Each row of a before or after table is a point. The points were changed in one or more steps. Then noise was added and the rows were shuffled. The steps act on columns, c1 being the first. Write out the steps. A step turns or swaps two columns, mirrors them in a line or flattens them onto one, adds a multiple of one to another, or multiplies or shifts one. Angles are multiples of 10 degrees, from the lower column toward the higher: turns from -170 to 170, lines from 10 to 170 but not 90. Use the fewest steps. Two steps may share a column if one is a turn and the other turns, adds or multiplies; they go together, in the order done. Otherwise the lowest column goes first.
In the rows, 128 means zero.

Before, 8 rows:
[[161  50]
 [ 76 151]
 [ 98 117]
 [ 74 135]
 [158 156]
 [162 146]
 [163 137]
 [125 147]]
After, 8 rows:
[[239  51]
 [110 146]
 [161 137]
 [140 149]
 [130 158]
 [ 65 132]
 [109 112]
 [ 49 154]]
Steps: add -1 times c2 to c1

Before (9 x 6):
[[167 105  95 152 142 135]
 [120  88 168 150 125  90]
 [ 95 167  88 172 113  74]
 [151  94 123  68 176 101]
 [127 160 168 114  68  66]
 [108 150 183 148  86 133]
 [102 190 142 176 178 107]
 [205 190 129 135 142 114]
 [171  84  97  87  70  80]]
After, 9 rows:
[[ 76 162 183  66  99  84]
 [181 185 131  43  66 134]
 [101  83  86 154  63  98]
 [ 84 151 200 113 124 153]
 [182  92 124 120 130 121]
 [157 191 146  83 176 128]
 [122  88 180 210 135 112]
 [ 98 165  75 113 147  91]
 [158 107  85 187  99 156]]
Steps: turn c1 and c5 by -60 degrees; add -1.5 times c2 to c4; multiply c3 by 1.3; shift c6 by 20

Before (10 x 12):
[[139 146 158 136 117  92 108 102 120 126 105 131]
 [123 114 166 134 150 150 118  88 102 122 102 106]
 [124 106 115 131 108 145 115 142 146 123 158 120]
 [119 100 127 111 128 117 144 121 144 117 140 135]
 [150 125 147 120 113 132 146 143 123 126 121 144]
 [138 133 150 133 131 121 127  98 145 163 137 149]
 [128 145 163 128 147 104 131 130 143 119 149 148]
 [141 119 113 137 115 129 124 137 157 135 133 101]
 [129 126 119 154 157 144  98 120 117 137 136 141]
 [140 128 141 117 150 131 114 131  98 116 144 108]]
After (10 x 12):
[[154 138 150 132 123 120 127  38 150  90 130 137]
 [117 136 115 131 103 145 115 169 115 118 164 116]
 [160 126 113 137 102 129 124 155 120 110 139  93]
 [115  99 166 134 141 149 118   8 137 159 123 116]
 [128 156 163 128 148 104 131 134 113 113 129 144]
 [106 119 127 112 153 118 143 108 109 118 157 131]
 [155 122 157 137 105  92 108  50 131 134  99 134]
 [131 132 119 154 117 144  98 105 141 128 135 142]
 [158 141 141 116 166 131 114 137 133 164 138 119]
 [182 121 146 121 125 131 146 174 129 127 126 145]]
Steps: multiply c1 by 2.5; turn c2 and c11 by -50 degrees; add -1.5 times c4 to c5; multiply c8 by 3; turn c9 and c10 by -120 degrees; turn c10 and c12 by 20 degrees

Before (8 x 20):
[[107 174  87 105 176 105 119 190  91  86 112 175 152  84 104 153 132 156
  165 151]
 [129 197 196 128 142 112 125 127 116 162  77 118 127 131 109 133 113 105
  112 149]
 [139 113 149 113 135 119 179 116 118 182  78 104 169 135 146 183 231 151
  113 195]
 [116 175 204 140 107 162 186 142 114 120 156 164 109  75 163 105 101 127
  146  99]
 [111 121 128 140 193 215 158 171 140 121 128 142  89 162 185 177  90  89
  120 135]
 [175 168 136 142 139 112 161 137 138 145 154 114 169 218 143  82 102 146
  144 115]
 [133 163 124 135  97  82 159 175 155 201 115 103 102 123 126 155 104 140
  150 140]
 [ 76 121 162 100 112 132 198 103  96  88 143 160 155  87 165 156 159   7
  150  91]]
After (8 x 20):
[[133 138 198 127 142 117  83 139  98 161  77 127 139 130 108 132 111  54
  114 151]
 [116 152 203 141 110 161 147  90 100 119 159 132 138  76 161 104 101  91
  145 100]
 [173 113 138 143 141 111 120 138 148 144 148 140 183 219 144  82 102 102
  146 113]
 [132 163 125 137  94  78 121 133 183 202 115 181 133 124 127 160 102 102
  147 141]
 [107 133  88 103 175 107  78  63  54  85 115 172 180  87 106 150 136  98
  165 150]
 [141  99 149 113 135 117 138 155 106 184  80 123 159 135 147 184 231 152
  112 194]
 [ 75  51 158  99 110 130 155 108  65  87 143  94  47  87 165 155 160  74
  153  89]
 [112 147 131 140 191 211 117 101 151 121 126 166  72 163 187 177  90 113
  120 134]]
Steps: turn c2 and c18 by -60 degrees; turn c2 and c13 by 60 degrees; shift c7 by -40; turn c8 and c12 by 110 degrees; multiply c9 by 2

Before, 11 rows:
[[ 98 139 123 165 201 109 106 134 145 144  64 112 128 120 150 121 106 164
  118 104 110  86 178  98 159  93  92 122 167 124 103 149 110 172  93 104
  147  39 162 135  96  82 139 172 104 141 159 102]
 [ 90  99 103  68 116 163 151 172 139 145 169  95 155 125 142 146  72 157
   95  46 124 170 117 157 144  83 140 124 175 123 186 124 181 107 118 148
  129 147  98 142 109 102 159 109 119 143 119 186]
 [148 142 113 174 179  77 102 147 198 123  60 135  93 180 176 121 111 141
  162 166 111 119 188 171 155  78  98 136 165 171  94 133 105 195 186  55
  144  68 173 138  75  88 154 141 110 145 115  91]
 [198 148  83 186 135 112  62 149 128  96 139 141  51 186 204  72  31 200
  138 139  86 110 137 202 123 203  74  81 111 232  44 192  91  72 174  61
  183  83 151 171 159 199 100 103  76 180  44  76]
 [104  96 101 148 189 171 132 138 175 159 111 136 110  92 137 143 113 163
   87 125  92 169 119 108 153  84 154 167 161 144 125 117 165 130 129 126
  126 119 107 107  98  70 121 169 121 108 132 119]
 [101  98  84 106 168 196 155 148 138 140 141 112 156  78 171 159 155 129
   67  82 150 141  85 169 127  69 132 163 169  73 139 130 157 146 121 136
  132 135 112 114  99 129 162 110 118 118 153 140]
 [119  73  84  71 120 217 128 113 136 163 146 116 144 116 134 167 119 151
  107 109 131 152 133 144  92  69 167 156 186  91 174  80 183  88 107 133
  162 144  75 154 133 134 172 122 103 178 139 141]
 [143 170  22 123 117 128 151 181  86 206 122 214  77 173 145  99  27 126
  196  82 132 194 192 224 101 160 133 144 127 115 101 190 148 161 199 125
  188 127 164 187 202 149 142  75  51 249  64 173]
 [ 99  88 131 103 157 130 137 153 174 174 169 114 166 111 152 160 144 135
   97  70 133 162 146 112 145  78 179 148 161 123 119 116 143 119 109 173
  143 139  93 106 107 163 159 136 121 145 150 120]
 [ 97 130 107  67 103 213 109 131 151 139 129 121 134  84 136 182 178 127
  103  93 124 180 124 109 170  71 132 146 178 126 140 121 145 164 139 148
  174 144 114 149  75  90 154 162 129 146 149 128]
 [ 67 100 126  77 190 159 143 156 120 185 175 127 136  86 142 160 121  95
   84 106 110 159 105 164 134  62 151 117 151 132 192 103 130 134  98 130
  147 136 112 150 137 118 154 148 100 155 131 131]]
After, 11 rows:
[[198 150  85 191 135 112  61 165 129  95 140 142  54 184 206  71 245 120
  140 140  89 106 137 203 119 204  75  85 182 236  44 192  90  71 160  61
  171  80 151 174 159 199  98 100  79 185 200  77]
 [101  82 133 102 157 129 133 137 175 174 170 113 165 114 151 161 121 141
   98  68 132 162 148 107 140  79 181 159  95 122 118 113 139 124  99 173
  107 136  94 108 109 162 158 138 123 148 147 122]
 [118  73  81  70 119 218 133 106 132 166 146 119 145 117 134 164 150 143
  108 109 133 153 131 142  90  70 166 169  87  93 173  78 186  90 113 128
   96 144  72 157 133 135 169 123  99 179 173 140]
 [ 93 100 105  68 119 162 153 160 143 144 169  97 157 127 143 145 192 113
   94  44 124 172 123 156 144  84 140 135 123 124 186 121 183 108 101 149
   89 149  96 143 103 103 157 106 119 142 151 187]
 [ 97 138 122 163 202 110 108 113 147 147  66 113 126 121 149 123 171 142
  116 102 112  85 178  99 161  93  92 135  85 126  99 148 105 170  94 104
  102  41 162 134  97  85 140 170 106 139 144 103]
 [ 98 127 108  66 105 214 109 137 150 139 131 120 137  86 137 179  91 161
  107  93 124 181 123 112 170  71 133 159  78 126 142 122 143 163 133 149
  109 142 117 150  73  89 151 160 131 147 173 129]
 [106  94  98 148 189 169 131 138 177 158 109 137 109  92 135 144 162 145
   85 125  88 169 120 110 152  81 157 177 117 144 125 115 163 128 122 125
  101 117 107 108  96  73 121 173 121 111 139 120]
 [144 170  22 123 120 130 152 209  85 204 121 215  77 170 147  99 206  59
  196  85 129 191 189 224  98 161 134 156 158 119 103 190 150 160 164 125
  156 127 168 187 199 151 138  75  52 246 204 168]
 [100  97  83 105 171 197 157 140 134 141 139 113 154  79 172 158 110 144
   67  82 149 140  82 168 125  69 134 170  94  70 140 133 161 145 112 137
   94 136 111 116 102 127 164 112 120 114 138 141]
 [ 66  99 125  75 189 158 147 136 121 181 176 128 138  83 142 162 110  96
   84 106 107 157 104 163 131  61 149 127 110 131 190 105 131 132  90 129
  119 136 111 151 135 118 154 150  99 153 150 128]
 [147 141 108 172 176  78 103 173 198 125  60 135  95 179 177 120 147 129
  162 165 111 120 190 175 159  76  94 150 121 171  91 138 105 195 167  54
  103  69 171 136  73  88 154 141 107 145 164  91]]
Steps: turn c8 and c35 by -30 degrees; mirror c17 and c18 in the line at 70 degrees; shift c28 by 10; turn c29 and c37 by -60 degrees; turn c29 and c47 by 120 degrees
